Every row gives one point. Examples show where two turns around zero, p and q, send a point. Where does a point land after both, in the order given? Backwards means that the second turn is done in reverse. Each puzzle has new turns, and all numbers are rounded.

Turn p:
[-22  44   8] => [-24  37 -23]
[-19  -8   2] => [ -8 -12 -14]
[ 27 -27  21] => [ -3 -22  38]
[-13  19 -13] => [  3  17 -20]
[ 39 -32  29] => [ -4 -24  53]
[-11   4 -47] => [ 37   5 -31]
Turn q:
[ 41  -3 -24] => [-27  32 -23]
[ 13 -28  23] => [-29 -25  -4]
[-12   9  24] => [ 16 -23  -3]
[-43  22 -23] => [41 16 30]
Where do these land?
q, then p: [ -9 -11 -37] => [-30  26   0]
p, then q: [-12   4  25] => [15 -7 23]
q, then p: [25 24 48] => [ 52 -27  -8]
q, then p: [ 19 -26   5] => [ -9 -13 -28]
q, then p: [-24  10 -41] => [-23  36  23]

Turn p:
[  8  24 -10 -35] => [  2  37 -15  20]
[-30  17  47 -45] => [40 38 43 23]
[-10 -11  -8 -11] => [  1  12   2 -16]
[ 17 -40 -13  13] => [  6 -22 -23 -34]
[ 30 -31   1  36] => [  5 -48 -23 -17]
[-15  42 -17  41] => [-53 -15  15  26]
Turn q:
[ 27   3 -28   8] => [-25  11  17  23]
[-34  23  17  48] => [ 13  51 -22 -33]
[-12  12  33 -31] => [ 35 -22 -24   3]
[ 44 -36 -27  10] => [-28  -5  55  14]
[-25  -2   5 -35] => [  5 -33 -26  -8]
Where do these land?
p, then q: [-37 -22 -36 -33] => [ 15 -18 -53  31]
p, then q: [28 19  3 29] => [-23   8  20 -32]
q, then p: [-34 -12  -8  16] => [ 4 40  2 -3]
q, then p backwards: [ 21 -25 -30  18] => [-41  18  -8  16]
p, then q: [39 40 29 -2] => [-19  47  35 -11]
p, then q backwards: [-18   0  43 -28] => [34 -3 39 18]

Turn p:
[ -8  18 -15 -12  -3 -33  -2  32] => [  6 -12   2  28  13  13 -15  36]
[ -6 -32  -2  12   0  31  -6 -19] => [ -7  29   8 -20 -24  -9   8 -21]
[-13  27   0 -14 -25 -21 -10  14] => [ -4  -6  -2   3  32   5 -25  27]
[-5  8  9  6 10 -1 12 26] => [ 15  -3 -12  13   0  24  -3  -1]
[ 16  18 -19 -12 -16 -12  16  15] => [-15 -11   6  22  25  12  11  14]
[  3 -10   3  -7   8  35 -25 -13] => [-21  16 -21 -17 -22 -16   0 -10]
[ 10  -9 -18  48  20 -25  18  -5] => [ 21 -16  38  30 -16   1   0 -29]
[  9  22   9  -3 -29 -20   2  21] => [ 3 -2 -6 17 42  5 -9 10]
[ 10 -12  19 -15  15   7 -17 -11] => [  5   1 -23 -13 -13 -24   9   0]
[ -7 -34   8  -1   9  15  10 -27] => [  9  13  10 -29 -22  -9  22 -11]
[ -8   3   5  -1  11  25   2 -32] => [-13  -8  -2 -33 -16  -2   3 -17]
Turn q:
[  1  10 -17  -4 -30 -24 -25   7] => [ -8 -24   4 -13  -4  18  15 -34]
[  6  11  20 -10  27   3  11 -14] => [  4   8   1  17  -4 -30  10  19]
[ 26   9  -3 -15 -10 -24  -6 -33] => [  5 -11  15 -21 -14 -12  41   0]
[-13   7   7  17  14   8  16   6] => [ -8  19  -1  10  12 -13 -17   1]
[  1  26 -27  38  27  34 -15 -16] => [ 45  35  -7   0  29 -17  -5 -27]
[ -2 -12  20 -21   0  -3 -22  19] => [ -6 -25 -18  22  -7  15   6   9]
[ -8 -25  -9   4   7  -9  22  18] => [-16   0 -12 -16  -8   0 -30  11]
[-22 -24   8  -6   0   0  34 -25] => [-10  -4  23 -15  12 -11 -17  39]
[ -7   1 -17 -10 -25  13   5  14] => [  3  -5  18   0 -10  23 -18 -11]
[ 17  -3  17   7  -9   1 -21  23] => [ -8   5 -22  14  -6  25  15  -6]
Where do these land?
q, then p: [-12  -6 -14 -19   1 -27 -14 -25] => [ 23  11   6  -3  -8 -12  32  20]
q, then p: [ 18 -15 -17  -5  24  -3   1  21] => [-28  10  15  14  13 -13  -3  15]
q, then p: [-14  12  -4  27 -19   9  -4  28] => [-19 -11  -3 -25 -21  -6 -20 -18]
q, then p: [-18   1  17   5  26 -10  25  16] => [ 11  -1  13  12  -6  -2 -39  16]
p, then q: [ 18  -4 -13 -19  12  22  24 -12] => [-12   3  29  -7  -1  -1 -29  19]
p, then q: [  9   1  30 -13 -11  16  13 -21] => [ 13 -14  13  -8 -22 -27  -9  14]
q, then p: [  0 -20 -20  27 -22  18  14 -15] => [-18 -13 -45  -9  -4   0   4  10]
q, then p backwards: [-13 -14  24  21  -6  17 -19 -13] => [  6  10   8 -16 -28  -9  18  24]
q, then p backwards: [ 28   8 -24   8  13 -22 -28   5] => [ 17  -9  35   2  23  25   5 -13]
q, then p backwards: [ -8  30  22 -20   9 -12 -27   5] => [ 47   7 -10   7  16 -10   6   3]
p, then q: [ -9   7  -3 -12 -27  -8  15  12] => [  8  10 -16  26  -4 -11 -14   3]
